Rows are points. Examples show where two turns around zero, p and q, send a point. Where does a point land after both, in the order given? Backwards means that the second turn is done in reverse. Each puzzle has new turns, and all numbers are rounded.

Turn p:
[-3  4 25] => [  6 -13  21]
[  1 -24 -19] => [  9   0 -29]
[-39 -23 -11] => [-13 -34 -29]
[37 32 17] => [ 9 34 38]
[  4  11 -12] => [-10  13  -2]
Turn q:
[ -3  -3 -30] => [ -3   6 -30]
[-32  -3  37] => [-7 27 40]
[ 17 -22   0] => [-20 -20  -2]
[18 28 -8] => [ 30 -13 -10]
Where do these land?
q, then p: [15  5 36] => [ 31 -18  16]
q, then p: [ 48  36 -10] => [ 47  22 -31]
q, then p: [  8 -10  -4] => [ -2  -8 -11]
p, then q: [-22 -22 -12] => [-21   4 -26]
q, then p: [-18  -5   6] => [-12  -3  15]
q, then p backwards: [-30  -5 -16] => [ 16  10 -28]

Turn p:
[ 20  10  14   9   1  -9 -12  -2] => [ 9  9 20 -2 18  4 -7 -6]
[ 16  -8   1   6  -4  19  -4 -31] => [ 16  -9   2  13  -5  12  -2 -32]
[-11  21 -14  -5  12   1 -12  20] => [-19   0 -14   6  22  -6  -8  17]
[-13 -20 -22 -20 -19   4   4  48] => [ -2  -4 -28 -16 -23 -20 -26  38]
[  1   9  19   9  -1  -9   0 -24] => [  1  11  20   7   2  14  15 -13]
[-13  18 -14  26   1 -10   4  20] => [ 1 -8  3 12 17 -7 12 34]
[ 10 -15  11   3  22   2   8 -13] => [ -1 -10  10 -11   0  -9  11 -25]
[-18  -2  -6 -25 -16  20  18  40] => [-20 -15 -22 -18 -24   5 -21  33]
[ -7 -19  14  -3  -2   1 -13 -26] => [ -1  13   9  13 -19  -4   2 -26]
[ 15   6  -2  -1   6 -19   6 -33] => [ 15  16   0  -3  12  11  23 -23]
Turn q:
[ 25   6 -11   6  26  -7   6 -12] => [ 19  15 -30   8 -10  -7   3  -5]
[-21 -25  -9  10 -18   8 -22   0] => [-29  -7  14   4 -10  30  -5   6]
[  0 -17 -12  -6  -2  -1  24 -14] => [ -8  -2  -9   4   3   5  17 -27]
[-20 -27  14 -14  -2   9 -17  11] => [ -8 -14  11 -15  13  32   5  15]
[-12  25  -8   1  -7 -25 -21   6] => [-19   0  -6  -1   4 -19 -30  18]
[ -8  12   7   3   0 -19  29  21] => [  3 -21   1  15  19 -29   7   0]
[  2  11  22 -13 -18  -5  -8   1] => [  4 -10  14 -24   3  -9 -14   0]
[ 17 -25   0  11 -20  10  25   8] => [  1 -19  12   5 -21   0  31 -17]
[ 10  29  22  23  25  11  -3 -11] => [ 42  17   5  16  -3  -6 -21   5]
[  7  11 -24 -21  15  19 -14 -10] => [ -5  41 -11 -14   1   4   5   5]
Where do these land?
p, then q backwards: [-17  -6  11  -4  19   5  20   8] => [  5 -13 -11 -10 -25  -7   0  15]
p, then q backwards: [ 9 14 12 26 -5 21  5  9] => [-21 -11  27  13  -8   0  -4  12]
p, then q: [ -4 -24  34 -35   7 -11  21 -13] => [-17   7  23 -31  25 -11 -13 -32]
q, then p backwards: [-7  7  3 -1 -8 14 15  3] => [  2   0  12  14  10 -10  -6  -7]
p, then q: [ 20  18 -37  -6 -12 -35 -39  26] => [ 12  25 -37   7  -8 -31  -8  49]
q, then p: [-24 -11  10   1   5  25   2 -11] => [-16 -24  16   4   5  11  -5 -18]
p, then q: [ 20  16 -12   5   3  24  -9  -6] => [  8  15 -13   7 -14  28   3   4]
p, then q: [ 13 -15 -22  -7 -20 -27 -16  10] => [  0  10 -18 -11 -18 -35  -7  17]
q, then p: [ -7  -4  20  -4   3  -6 -10 -14] => [ -3  -1  -5   4   2  -6 -18 -20]
q, then p: [  0 -15  -2  11  15  -5  12   1] => [ 16 -20  -3   4  -1  -4   8  -1]
q, then p backwards: [ -3  21 -18  14  -6  -4  -1 -13] => [-12 -11   4  -9  -1   1 -29  -1]
